Rows are points. Each copy is the shape, with its points in the same order, turned, moved and blurred by noise. Some copies are also mirrored. Which?

Shape (9 x 3):
[[-3.9 -1.8 -5.2]
 [ 8.4  0.4  1.8]
 [ 7.3  0.2  3.3]
 [ 6.6  3.2 -0.4]
 [-6.0  0.6 -0.1]
 [ 5.6 -0.6  1.6]
 [-1.9 -0.4 -3.4]
 [-4.5 -4.1 -2.8]
 [-5.1 -0.6 -2.0]]
Copy 1, 9 rows:
[[-5.3  4.0  0.9]
 [ 8.2 -1.9  0.4]
 [ 7.3 -2.0  1.8]
 [ 6.0 -0.6 -3.2]
 [-5.8 -2.8 -0.1]
 [ 5.4 -2.1  1.2]
 [-2.1  3.3  0.4]
 [-4.4  3.6  4.1]
 [-4.7  0.0  0.4]]
Copy 1 is: mirrored
Copy 2 (9 x 3):
[[ 2.4 -6.9 -2.5]
 [ 4.9  2.2  8.7]
 [ 3.0  2.4  8.4]
 [ 6.9  3.0  4.6]
 [-2.0 -2.7 -3.2]
 [ 3.2  0.6  6.8]
 [ 2.6 -4.0 -0.9]
 [-0.8 -7.4 -0.4]
 [-0.8 -4.7 -2.3]]
Copy 2 is: only turned

Shape (10 x 4):
[[ 5.4 -2.1 -5.1  1.4]
 [ 2.7 -2.3 -0.9 -6.2]
 [ 2.7  4.5  0.2 -4.6]
 [-3.1 -3.2 -5.3  4.6]
 [-5.1 -3.8 -4.9  4.6]
 [ 4.0  2.1 -2.7  0.7]
 [ 5.7  3.8  5.1  1.3]
 [-3.3 -3.8  0.3 -3.7]
 [ 7.4  0.6  3.9  1.6]
 [-2.9  0.9 -0.6 -4.5]]
Copy 1:
[[-1.6  3.4 -1.4 -8.9]
 [ 2.4  6.2  4.5 -3.5]
 [ 6.0  2.7  0.6 -1.4]
 [-5.5 -4.0  2.3 -6.5]
 [-5.9 -4.8  4.3 -5.7]
 [ 2.4  1.6 -2.2 -5.6]
 [ 1.7  4.7 -5.7  1.5]
 [-1.5  1.1  7.6 -1.0]
 [-0.6  6.3 -5.4 -1.3]
 [ 2.8  0.6  5.6 -1.3]]
Copy 1 is: mirrored
Copy 2 (10 x 4):
[[ 3.7  0.4 -7.2  2.1]
 [-4.2 -1.1 -6.3 -1.7]
 [-5.6  5.9 -4.1  1.9]
 [ 4.4 -2.4  0.4  4.0]
 [ 4.3 -3.5  3.3  3.9]
 [ 1.0  4.2 -5.2  2.3]
 [-0.1  9.6 -4.1 -3.8]
 [-3.4 -2.5  0.6 -1.4]
 [ 2.9  6.8 -6.1 -3.9]
 [-5.8  1.0 -0.3  1.6]]
Copy 2 is: only turned
Copy 3, 10 rows:
[[-1.2  0.5 -2.4 -8.3]
 [ 0.1  0.2 -7.5 -0.3]
 [-2.3  6.1 -5.1  0.7]
 [-2.9 -3.6  4.2 -4.0]
 [-3.1 -5.0  4.9 -2.6]
 [-2.4  4.3 -1.5 -4.5]
 [ 3.9  9.0 -1.3 -2.0]
 [ 0.1 -3.4 -2.4  2.7]
 [ 5.1  6.8 -2.2 -4.7]
 [-2.8  0.7 -2.8  3.3]]
Copy 3 is: mirrored
Copy 4 (10 x 4):
[[ 7.6 -5.3 -0.2 -1.9]
 [ 1.4 -1.7 -2.0 -8.1]
 [-2.1 -3.8 -4.7 -4.3]
 [ 6.1  2.4  2.0  2.5]
 [ 6.5  5.8  1.6  2.9]
 [ 1.7 -4.7 -2.6  0.2]
 [-5.5 -8.0  0.8 -0.5]
 [ 1.2  3.9  0.5 -5.8]
 [-0.8 -8.7  2.5 -2.6]
 [-0.5  3.2 -4.4 -4.3]]
Copy 4 is: mirrored

Shape, 9 rows:
[[10.8 -2.7 -3.4 -2.6 -0.1 -1.3]
 [-9.9  2.9  2.6 -0.1  7.5  5.1]
 [ 0.3  3.7 -1.4  0.1 -2.8 -3.0]
 [ 1.6  2.0  0.9  3.6  2.7 -3.8]
 [-3.7  0.0 -0.3 -2.0 -4.2 -4.4]
 [-5.2  0.2 -4.9  6.1  3.3 -1.8]
 [ 2.4  3.6  1.1 -9.8 -0.7 -1.6]
 [-1.6  4.5 -3.0 -0.4 -1.9 -0.6]
 [-3.7  2.1  0.0  5.8 -5.0 -0.7]]
Copy 1:
[[ 4.2  2.0 -5.7 -9.0 -0.6 -0.6]
 [-5.9 -1.9  7.5  4.0 -2.5  8.9]
 [-5.4  2.9 -0.8 -0.8 -1.3 -2.8]
 [-4.2  4.4  2.3 -3.7 -0.1 -0.6]
 [-4.6 -1.8 -0.4  2.4  2.4 -3.4]
 [-5.5  6.9  0.8  4.6  2.9  5.1]
 [-5.1 -6.7 -3.5 -5.8 -3.6 -1.5]
 [-5.7  2.0 -2.9  0.8 -2.2 -0.8]
 [-3.2  5.6  1.1  5.9 -0.9 -4.4]]
Copy 1 is: only turned
Copy 2:
[[ 2.3 -3.8  3.9 -9.5  0.3 -5.3]
 [-5.9  5.3 -5.2  7.6  6.6  3.0]
 [ 2.5  2.4  0.0 -1.4 -3.8 -1.2]
 [ 5.6  1.9 -1.5 -1.3  3.9  1.8]
 [ 2.9  1.0  0.9  4.7 -3.9 -2.5]
 [ 1.9 -2.4 -7.6  2.7  0.7  4.4]
 [-0.5  4.8  3.8 -0.2 -1.6 -9.3]
 [ 0.7  2.9 -2.1 -0.4 -3.4 -1.1]
 [ 1.6  1.7  0.0  1.7 -3.4  7.1]]
Copy 2 is: only turned
Copy 3 (9 x 6):
[[ 9.3 -3.3  2.0 -6.9 -4.9  1.9]
 [-7.7 -1.4 -3.5 -0.7 11.4 -1.1]
 [ 0.2 -3.4 -2.9 -0.6 -4.0 -4.1]
 [-2.7 -2.0 -0.7 -5.7 -2.8 -4.4]
 [-1.3 -4.6  1.4  3.8 -1.9 -3.4]
 [-8.7 -5.3 -4.0 -2.5 -1.5  1.4]
 [ 7.1 -5.2  1.0 -0.8  3.3 -6.3]
 [ 0.1 -4.6 -5.3  0.7 -1.3 -2.8]
 [-4.7  0.0 -4.6  1.9 -4.6 -1.4]]
Copy 3 is: mirrored

Shape, 12 rows:
[[ 2.7  0.6 -2.6 -5.0 -2.3 -3.6 -4.1  6.3  9.7]
 [ 1.1 -7.3  1.1  0.1  3.8  3.7  3.4  7.0 -4.9]
 [ 1.4 -6.0 -2.3  2.5  2.1 -0.2  3.2 -1.8 -2.5]
 [-7.4 -0.4 -4.9 -2.2 -2.2  2.4 -5.6  4.3  9.2]
 [-7.0  7.9  2.1  1.1 -1.1  3.7  2.1  2.3 -5.1]
 [ 6.2  2.8  0.8 -4.0  4.1  4.6  4.2 -4.3 -1.5]
 [-1.3  1.5  1.4  0.1  2.0 -0.8  7.4  1.4 -0.9]
 [ 3.8 -0.5 -3.7  0.1 -1.2  3.3  3.7  2.3 -1.0]
 [ 0.5  0.2  1.7  2.8  4.9 -0.5 -1.5  6.5 -2.8]
 [-3.7  7.0 -0.4 -4.1 -0.6 -0.3  0.6  1.0 -6.4]
 [-1.2 -1.4  3.2 -0.9 -5.5 -1.3 -2.0  1.4  4.4]
 [ 1.1  0.2  0.3  3.4 -6.4 -3.4 -3.0  2.7  8.6]]
Copy 1 (12 x 9):
[[  7.4   6.3   1.7   1.9   9.7  -0.4  -3.4   3.5   1.0]
 [ -3.8   5.2   2.6   2.6  -8.3  -0.7  -1.1   7.2  -0.9]
 [ -5.1   3.8   2.5  -0.1  -3.2   0.6   2.2  -1.6  -3.6]
 [  6.5  -1.0   8.3   0.0   8.5  -3.3  -2.9   5.9  -5.8]
 [ -2.5 -11.2   1.2   1.1  -1.1   2.1  -5.0   3.6   0.6]
 [ -8.8   0.4  -6.7   2.8   3.1   2.1   2.4   3.8  -1.0]
 [ -1.0  -2.0  -1.4   4.7  -1.9   4.6  -0.1   1.6  -2.0]
 [ -5.3   2.7   2.9   2.1   1.6   3.8   0.6   3.7   0.5]
 [ -1.1   1.2   1.4   5.2  -3.3  -2.7  -5.3   2.0   1.5]
 [ -3.0  -6.3  -2.8  -1.0   1.0   3.9  -8.0   2.5  -0.7]
 [  5.3  -0.5   1.5  -3.3   3.0  -1.4   1.9   3.0   2.5]
 [  6.4   1.2   5.2   0.2   6.6  -0.8   1.2  -1.4   4.8]]
Copy 1 is: only turned
Copy 2 (12 x 9):
[[  7.6   1.8  -9.4   0.0  -5.4  -2.7  -5.3   2.1  -0.3]
 [  1.2  -5.5   2.4   0.2   8.5   1.0  -9.1   4.0  -4.2]
 [ -0.1  -6.2   3.7  -1.1   4.6   3.8  -3.5   0.7   1.6]
 [  8.1   4.1  -7.1  -5.5  -0.7   4.6  -2.6   8.8  -1.3]
 [ -4.3   4.0   2.4  -6.8   3.0  -1.7  -1.2   4.3  -9.8]
 [  2.9  -3.1   3.1   3.5   4.5  -2.8   3.5  -4.5  -5.8]
 [ -3.0  -5.1  -0.2  -0.7   0.6  -1.6  -1.2   3.0  -5.4]
 [  4.0  -1.5   4.5   1.8   0.2   1.6  -4.0   2.1  -3.7]
 [ -3.1   1.4  -2.4   1.3   5.6  -0.4  -8.0   2.0  -2.3]
 [ -2.5   1.9  -0.2  -6.4   2.0   0.4  -1.8  -2.8 -10.0]
 [  4.8  -0.2  -2.0  -6.7  -0.2  -4.4  -3.4   3.0   1.0]
 [  4.8   2.2  -2.8  -4.3  -4.7  -4.4  -3.8   5.2   5.6]]
Copy 2 is: only turned
Copy 3 (12 x 9):
[[ 2.0  3.1 -9.7 -2.4 -2.7 -4.1  0.3 -5.0  8.2]
 [ 8.0 -1.6  2.2  4.3 -3.4 -1.9 -4.1  2.0 -5.1]
 [ 2.6 -2.0  2.2 -0.6  2.8  2.4  0.2  3.5 -2.8]
 [ 3.7 10.9 -2.7 -4.6 -3.4 -1.3  1.8 -8.4  3.1]
 [-3.1  7.8  3.9  5.4 -5.6 -6.3  5.4  0.1 -6.2]
 [-2.7 -0.9 -5.0  3.1 -5.6  4.3  3.7  6.0 -4.7]
 [-0.4  1.3  2.5  1.5 -2.3 -3.2  3.7  5.8 -0.6]
 [-0.1 -1.5 -1.2 -2.1 -5.1 -1.8  0.9  1.4 -2.9]
 [ 1.5  2.3  1.1  7.8 -2.2 -2.4 -2.6 -0.5  1.0]
 [-3.9  8.0 -2.7  5.9 -1.7 -6.6  4.0  2.3 -5.2]
 [ 3.5  1.7 -2.6  1.1 -0.2 -3.1  7.4 -4.0  2.8]
 [ 0.6  0.7 -2.7 -2.0 -0.8 -2.4  7.1 -7.2  7.2]]
Copy 3 is: only turned
